Rows are points. To make a cloud, some directions were put in groups of two or more. Within a group, all points are equally far from the middle, so they leave a hole (a ring in 2 directions, a hollow ball in 3). The other directions are filled evenly. Then the cloud was stretched, turned, moved and blurred a little. How many holes are there, and how many directions does each take, smallest first?

Cloud (14 x 2):
[[-39 -20]
 [ 27  27]
 [-41  -1]
 [  2 -46]
 [ 16  34]
 [-29 -36]
 [ 38 -16]
 [-40   1]
 [  7 -45]
 [ 37  14]
 [-20  30]
 [-39 -20]
 [-22  28]
 [-32  19]]
Holes: 1 (2)

Cloud, 19 rows:
[[  7  66  11]
 [ 16   5 -36]
 [ -6  56  23]
 [ 36  32  14]
 [ 29 -20 -23]
 [ 27  44  -7]
 [  7 -43  15]
 [-29  12 -20]
 [ 17 -39 -31]
 [ 36   6  24]
 [ 20 -49  -1]
 [  0 -23 -44]
 [ 10  55 -13]
 [ -9 -40 -39]
 [  5  31 -33]
 [ 25  36  35]
 [ 26 -20  25]
 [ -6 -32  18]
 [ 24 -42 -19]]
Holes: 1 (3)

Cloud:
[[ 16  -8  34 -35 -49   0]
 [-18  -6  -7  26 -43  28]
 [-18 -21  49  -3   4 -10]
 [  1 -41 -26 -31  13 -39]
 [-34  31  44   3 -17  45]
 [ 39 -54  18 -20   2   6]
 [-10  17 -20 -24  36  -5]
 [-29   5  14 -25 -66  52]
 [ 32 -15 -10 -34   2  42]
 [-11  16   8  25 -39  27]
 [-44  -4 -14 -18 -57  61]
 [ 33  23 -11  18  42   3]
 [-77  27  -9  -2 -28  25]
 [ 14 -39 -40 -23  13 -58]
 [ 16 -23  -6  16  56 -46]
 [-39 -16 -42   1 -47  38]
 [-13 -51 -22 -30 -11 -21]
 [  8  -5  25  12 -46  16]
 [ 11 -19  26  -3  50 -13]
 [ -9  27 -32  12 -37   2]
 [ 12 -46   9 -37  13 -19]
 [ 42 -19   8   4   0 -71]
 [-25 -29  12 -28   9  -9]
 [-15  32 -10 -24 -43  31]
 [ 23 -37 -17 -43   8 -39]
 [-29  19  20  28  -9  40]
 [ -8  13 -53  15  37  -3]
 [-19 -49 -19 -31 -37   6]
 [ 10  -2 -43  22  24  20]
 [  6  44  31 -11  -1  29]
 [ 13 -15 -34  -5  29 -78]
 [ 61  -6   7 -12  12  19]
 [-61  -7 -15  14  -9 -31]
 [ 33  -6 -35   3 -17 -29]
 [ 24   5   4 -13  27  52]
 [ -5   4  12  16  -1 -73]
 [ -8   5   2 -31  -4 -56]
 [ 36 -56  -8   5  21 -41]
 [-17   7  21  -1   8  62]
 [-10 -19  27 -20 -52  54]
 [-20 -43 -31   6 -41  -5]
 [ 23  12  18  -9  56   5]
 [ 54   4  18 -15  -4  14]
 [ 25 -17 -25   4  37 -81]
 [-23  45  22 -21  -2   4]
 [-21 -10 -13  24 -42  27]
 [ 15 -10  -2 -41 -40 -22]
 [-44  40 -17   7  -8 -31]
 [  9  29   2 -24  33  18]
 [ -8  34 -16  21  23 -47]]
Holes: 3 (2, 2, 2)

Cloud (86 x 8):
[[ -2  19  29 -64  29  18   0   3]
 [-38   1 -12 -26  35  56 -21   6]
 [-26 -11 -25 -27 -13 -11  -8  32]
 [ 47 -46  64 -12  25   1   6 -39]
 [ 60  -3  43   5 -37 -32 -21 -10]
 [ 40   7  27  -7  26 -76  30   9]
 [-44  30 -40 -42  24  47  23  25]
 [-18 -12  19  16  20  -9 -42   3]
 [ 11  40 -14  14 -23  31 -40 -28]
 [  8  16 -52  23 -18  62 -15   1]
 [  6   3 -10  -3 -31 -25  44  -3]
 [ -6 -19  30 -35  -8  46 -52 -31]
 [-11 -29  59 -27  43 -13  39  -4]
 [ 13  40  31  22   3  47 -62 -30]
 [  1   1 -18  22  12  30  34 -11]
 [-58  79   3 -33  11 -16 -11  -3]
 [  8  12 -11 -12 -38 -20  32  33]
 [ 38 -14  68 -42 -50 -36 -43  32]
 [ 18  29 -32   8 -42   1 -27 -30]
 [-32 -43 -30 -32 -17  77  16  14]
 [  0   7 -30 -10   6  -6 -31   5]
 [-21  -3  16 -12 -28  27 -41  -9]
 [-18  -1 -84  20 -32  -4 -31 -24]
 [  7  35  34 -62 -27   0 -63   3]
 [ 48 -25 -30 -13 -16  -5  24  17]
 [-24  22  -6 -15 -22  29 -60  38]
 [ 13 -22 -42 -30 -43  27 -29 -65]
 [ 37  -9 -21 -53 -48  -1 -39  42]
 [ 32 -51  11 -22 -15   5   9  15]
 [ -3 -13  21   6 -12  -4  22 -37]
 [  3 -29 -25 -37  -1  17  -5  37]
 [ -5   0  49 -18  25 -21  -8 -20]
 [-23  16  12  -6   2  11 -17 -35]
 [ -6   1 -32 -42   1 -28 -22  28]
 [-13 -43  -8  19 -24  33  50   3]
 [-22  -2   4  -5 -28 -11 -23  45]
 [-17 -14  32  14 -12 -22 -21 -56]
 [ 25 -18  -2   8   8  41 -15  15]
 [-15  26   9 -47   4 -45 -19 -18]
 [-21 -28  -8 -14 -30 -22 -19 -17]
 [ -4  -7  22  24  -6  10 -36  35]
 [-31 -28   9 -21 -31 -33 -16  16]
 [-37  16  52  -6  23  35  12  24]
 [ 22 -83  48 -30 -55 -19 -35  32]
 [-35  26   6  18 -12  24  23  -7]
 [ 10 -18   9  35  -6  58 -23 -39]
 [ 20 -39   8   9 -22  -6  13 -20]
 [ 14  57 -33 -16 -33 -34  24 -23]
 [ 10 -39 -16  41 -43 -11  23 -34]
 [-11 -18   7  -1 -12 -59 -31  31]
 [-27  14 -47 -24 -12 -16   8 -21]
 [ -3  31   3 -19  30 -14  30  -2]
 [ 10  44 -40  35 -35  -5  -3  23]
 [-39  27 -17   9 -24 -21  25  15]
 [ 40   8  45   2  19 -63  -1 -16]
 [ 31  21  -8 -22 -41   5   5 -43]
 [ 13   3 -49   3  -5  -9 -40   4]
 [-18  24 -41   7 -13  61   4  36]
 [ 17 -59 -30   8 -26 -32 -38  -6]
 [-35  53 -37 -26  29  18 -22  -2]
 [ 48 -23  11 -11  15 -32  10 -56]
 [ -7  55 -17  15  20  68  -3 -11]
 [ -8  58  16  23  -7  71 -39 -25]
 [ 25  -2  39 -13 -53 -57 -17 -32]
 [ 11 -56  27 -21  -2 -51 -34 -25]
 [ 24   6 -14   7 -19 -24  18   8]
 [-14 -30  33 -38  32  63 -42 -12]
 [  7  57 -23  -3  61  13   2   6]
 [-41  22 -32 -13 -11  26  20 -33]
 [ -7 -38 -56 -17 -17  54  18  -9]
 [ 68 -37  62   1  -1 -23  -6 -22]
 [-43   0 -58   3 -19  -2  -6   8]
 [ -4 -21 -16  20 -18   5   9  16]
 [ 35 -11   0 -31  -8  27  24  54]
 [  9 -14 -27  19  35 -49 -34  13]
 [ -3 -75 -13 -13 -16 -22  44  -4]
 [  9 -31  -2 -37   4  33  13  28]
 [  1 -13 -41 -39 -10   5  17  25]
 [-26  20 -11  17 -22  24  36   4]
 [ 13  11 -59 -20 -33 -22   0 -41]
 [  4  51   3 -20 -41 -28 -31 -36]
 [-14   5  16 -22 -53   2 -24 -43]
 [ 34  -7  11 -22 -23 -24 -18  26]
 [  6  46 -18 -16  20   6 -55  20]
 [ 40 -18 -23 -40  15 -43  -6 -35]
 [ -8  43 -50 -19 -34  25 -29  -1]]
Holes: 0

Cloud:
[[ 24  -5  -3 -10  54  37  42 -27  54]
 [ -9 -13 -53 -16  36  12  40   6  42]
 [  2  63  29  28 -13  27  26  12  -3]
 [ 33  22 -53  -2   1  40 -16 -10 -34]
 [  9 -15  -7  22 -25  30 -38 -15  58]
 [-17 -41   2  42 -26  -6  -8  18  21]
 [-33 -39 -14  31 -23  -5 -30  30  20]
 [-18 -16 -18  33  23  18  38  15  66]
 [-24  37 -26  37 -24  -1  45  18  -1]
 [  1 -20 -47  51   6 -33 -10  20 -34]
 [ 14  23  -4  35  31  20  71   1  16]
 [-42  -5 -25   6  37   4  29 -52 -29]
 [-15  53  15   7  51 -13  37  31  -1]
 [ 18  20  47 -36   8 -15  46 -23   2]
 [-38   7 -34  -4  11  20  40  14  68]
 [ 53  55 -52  15 -19  12  27 -16  30]
 [-38  15  -1  24 -22  -8  26 -23 -49]
 [-10 -53 -37  24  42  22 -22 -41  23]
 [ 36  14  -7   9 -28   4 -35 -30 -36]
 [-23  -1   7  18 -56  -7 -15  16  18]
 [  9   8 -33 -37  20  48 -19  -4   6]
 [-16  41  -4  22 -25 -30  34   6  57]
 [ 42  15  -5 -12   6  12 -36  28 -10]
 [-35  44 -10   4 -34   3  36  19 -13]
 [-10  16  29 -19  20   3  40 -17 -50]
 [-13  36  35  29  -6  12 -32   8  17]
 [ 28  21 -38  34   7  35 -36 -37 -25]
 [  6  44  24 -36  21  31   2  -1  11]
 [-15  24  21 -44   4  11  28 -12 -28]
 [-33  38 -47  13 -22  25  22   5 -25]
 [ 12  -7  44  16 -15  25  22   9  10]
 [-17 -43 -37  -7  53   8 -28  17 -25]
 [-11   6 -54  47  -7  20  10 -34 -36]
 [ -7 -37   7 -11  20  18 -14 -57  -8]
 [ 28 -14  43 -25  12   0  13 -34   7]
 [-19   3  36  -6  46 -23  27 -46  -4]
 [ 28  12 -13 -32  45 -17   7 -44  39]
 [ 46  14 -42 -15  33   6 -17 -43 -24]
 [ 36  31   8  -3  39  23  28 -43 -34]
 [ 56  35  19 -32  12   4  15  -1  31]
 [-63  12  28   9   5  41  34 -10   9]
 [  6 -12 -35 -45  46   8  35 -15   7]
 [  3   1 -36  25 -58  15  -1  12 -15]
 [  2  39 -15  42 -19  23  42 -38 -25]
 [-46 -36   5  49  20 -26  -6   1   5]
 [-13  45 -33  48  15  50   2 -18  44]
 [  4  29 -34  22 -23  39  54  -2  34]
 [-17  24  23 -15 -17 -32  57  10 -24]
 [ -1  17 -29  32  72 -29  -6   0 -27]
 [ 20  45 -17  21  60 -19 -25  -8   5]
 [-17 -44 -35  12  -5   0  14 -62   2]
 [ 29  45 -21  44  31  37  26 -37  50]
 [ -5  27 -33  45 -45  -9  20   1  38]
 [ -7  -1  -8  -8  48 -17  -7 -60   1]
 [-37 -14   0  54  38 -22  33 -16  18]
 [-37  19  11  35  16   9   9 -26 -50]
 [ 28 -22 -15 -20  43   3  17 -63   3]
 [ 13  -7   9  14  58   0  12 -58 -24]
 [ 12  40  24   1 -23 -34  50 -17  53]
 [ 45  -1  27   4 -12 -41  45   2 -13]
 [-14  20   6   9 -51  18  45 -20 -16]
 [  9 -31  32 -14  29  -2 -18  15 -12]
 [ 26  -6 -40 -19  46   1  34  22   1]
 [-31  10  25  41  32  34  37  13  48]
 [  3 -34  29  -8 -17 -42  15  11  -4]
 [ 55  24 -42  32  14  -1 -45 -11  -1]
 [ 57  -8 -14  -8  -5   8  22 -40  61]
 [ 37  18  25 -44 -11   9  30 -17  17]
 [-49  35 -43  25 -22  12  22 -10  25]
 [ -6  34 -61  34  12  32 -17 -39  11]
 [-12   2 -42  -4  42  22  19  28 -30]
 [ 29  58  -1 -23   9 -39  63  -2  29]
 [ -7   4  -2  -1  40   6  79 -48  34]
 [-60  22   7   8  48 -26  12  13   5]
 [-54   6   7  32 -29  25  28   6   1]
 [ 14 -15 -51  24 -47   1 -34 -16 -28]
 [-56 -12   9  34  33 -36   0  17   9]
 [ 32 -13 -18 -43   9  -7  49 -31 -15]
 [ 15  64   9  12 -17  14  14  29  45]
 [-26   2  33  48  34  11  29 -38  -6]
 [  2  34 -25  -2  -4  22   6  20  82]
 [-38  -6   1  -1  25  51  -1 -49 -15]
 [ 34 -10 -13 -40  31  25  11  -2  -6]
 [ 13  60   2  25 -18  13  55  -2 -25]
 [ 13 -47 -53  47   1  -1   6 -17   5]
 [ 41   4  16  -5  -2  11  20 -64  41]
 [ 32  31 -38  37   6 -43 -26   7 -41]
 [ 17 -34  -9  25  37  28 -15   1 -35]
 [-11  28 -37  38 -36  19  26 -45  15]
 [ 13   9 -21  37  38  42 -41 -26  43]
 [ -4 -23 -23   1  19   4 -23  -1  84]
 [ 12  24  24 -22  12  15 -13  32  37]
 [ 41 -30 -34  32  -1  10  -1 -55  27]
 [ 41 -28   6  31  39   7  37 -30  11]
 [-38 -11  14  32  -2  15  56 -23 -12]
 [ -7  50 -10   4  -8 -34  -1   3  53]
 [ 51  53 -10 -16  25   4  24  -2  61]
 [ 23 -11  -8  17  45 -25 -50  18  19]
 [ 47 -11  18   3  24 -32 -10 -42 -15]
 [ 27   9 -28 -27  -7 -52  31  -6  48]]
Holes: 1 (9)

Cloud:
[[-38  39 -13  11   8 -34  16 -14 -20]
 [  6  62  -1  34 -43   6  10 -11 -31]
 [ 15  35  16 -26  29  23  35  -4  -8]
 [-19 -28 -32  46 -21  20 -22 -22 -71]
 [  2  -8  -8 -22 -27  18  25  37 -34]
 [-27 -32   6 -26  -4  -9 -54  61 -33]
 [-12  -8  -4  15  30 -35   8  40  18]
 [ 35   5  58  19  31   1 -24 -13  -6]
 [ 20  64 -12 -18  -3  15  18 -42 -20]
 [ 11  12  15  35 -31   6 -49 -16 -11]
 [ 17  19 -27  16 -42 -17  20  -9 -77]
 [-18 -26 -51 -31 -24   1 -31   8 -35]
 [-30 -42   4  -4  21  12  33  20 -25]
 [ 23  74 -22  28  -8   4   2 -15 -39]
 [-15  -4  -7  16  -6 -12  57  -5 -13]
 [  4 -63 -27  -6  10   1 -37  19 -25]
 [ 14  23   7  13  76   4  19 -10   2]
 [ 34   1  22  -7  28  21 -44  26  22]
 [-16  52  34  53  44   2 -12 -38 -18]
 [ -3  63 -30  33   0 -46  11 -17  -9]
 [ 26   3 -11  34  35  -6  37   3   2]
 [-50   6 -27  45 -45   7   0  -3 -62]
 [-24  58 -11  73  -7 -16 -12 -16 -20]
 [ 11  35  21  14  31 -32 -15  28  25]
 [ 19 -26  46  16  81  21  -5 -19  28]
 [  8  31 -28  36  13  -7  -9 -51 -81]
 [ 27  69  27  47  22  20  35 -34  26]
 [-17  34 -18  36  18 -19  -3  22  28]
 [-45   6 -16  33 -18 -13 -11  48 -15]
 [ 10 -19   7 -31  25  21   1 -65 -21]
 [-34  25   6 -21 -36 -12  -9   3 -26]
 [ 14 -40 -17 -24  36   6 -17 -26 -26]
 [ 62  21  -9  -2  20   2 -16 -43   6]
 [-29  56  25  23  19   4  -3 -66   6]
 [ 13  27   8  15  31  29  37 -38 -35]
 [ 22  59  11 -14 -21   3  18 -36  -4]
 [ -2 -15  52  44  59  -1   1 -24  33]
 [  1  -5  36 -46  42  18 -13 -32  25]
 [  9  15 -10 -19  20 -33 -35  -3 -23]
 [ 27  28   0   3 -15   9 -34 -73 -57]
 [ 14 -14 -22 -37 -20   5   9 -36 -14]
 [ 50  47  -4   5  10  20   8   4  13]
 [ 24 -40  46  19  46  36 -16   1   8]
 [ 19   6  39  36  22 -25  30 -39   4]
 [ -1 -13  29  18 -18 -23 -53  10 -17]
 [ -2  -5 -28   2 -19 -11   2 -48   4]
 [-35  12 -13   7   2 -19  19 -33 -65]
 [ 55  -6 -30   7  -1   3 -27 -33 -37]
 [ -5  11  13   1   6   5  39 -22  58]
 [-46 -49  15   3  -5  -5 -57  -2 -40]
 [ -7  52 -35  77 -33 -26   8 -14 -36]
 [-15  -9  44   1  -9  10 -16 -52 -22]
 [-28 -35 -20 -12 -25 -14  14  59 -11]
 [ 50  12 -24  -3   3   6 -45  11 -25]
 [ 28  -2 -43  11 -60 -36 -11   5 -54]
 [-33   9  -5   0  30  15  42 -59  -3]
 [-49   5  19  24 -19   9   1  42 -13]
 [-29  47  34  -3  42  16   2  -6  21]
 [-11  29  42  29  67  -2  -4   4   7]
 [-27 -25   7 -22 -44 -13 -49  25 -47]
 [  0  -8  39  68   8  15  -5 -25   7]
 [-12 -26 -34  -9 -37 -25 -51  25 -84]
 [ -2 -16  37  24   3  -8  30 -38 -19]
 [-13  19  -5  11 -15 -53 -22  22 -12]
 [ 37  76  -4  48  14 -28   0 -15 -20]
 [ -6 -32  13 -13  20 -15 -20  57  44]
 [-25  13   7 -30   4  -5 -40  32 -17]
 [-24  14  -4  16  47  38 -22  -4  10]
 [-18  17 -17   8  -9 -23 -40   1   8]
 [ 35  79  -8   5  16   4   7 -29  -3]
 [-39 -19  23  30   0  35  -6  12 -54]
 [ 39   2  33   2 -11   9 -10 -49 -26]
 [ -1  19  28  49  21  25  36 -10  48]
 [-30 -13  13  37  16   7  44 -38  19]
 [ 26   5  39   1  69   6 -26 -45   1]
 [  5 -19  54 -22  53  -4 -20 -14   8]
 [ 11  32 -37   5 -68 -24   5 -22 -32]
 [-18 -39  46 -29  24  48   2  -7  32]
 [  0  41 -11  15   6 -35   5  -4  42]
 [ 29  64 -28  -3  -5   6  31 -43 -16]
 [ 26   8  16  75  10  -6  -7   7 -17]
 [-35 -56  14  -4  -3   5  14  29 -47]
 [ 35   4 -35   2 -19 -10  21  13 -44]
 [  0  -5   5  14  11 -27 -28 -43  12]
 [  0  62 -16  35   4 -27 -19  10 -14]
 [-32 -28 -18  51  -8 -21 -31 -26 -39]
 [-14 -19 -24 -18  -8 -41 -32  11 -41]
 [ -2   7  10   7  -6 -34 -36   8  21]
 [ -5  66  36  12  12   1  40 -38  23]
 [ -8  32 -31  52 -51 -32   4 -15 -83]
 [ 29   7 -23  36 -41   5 -27 -62 -72]]
Holes: 2 (3, 6)
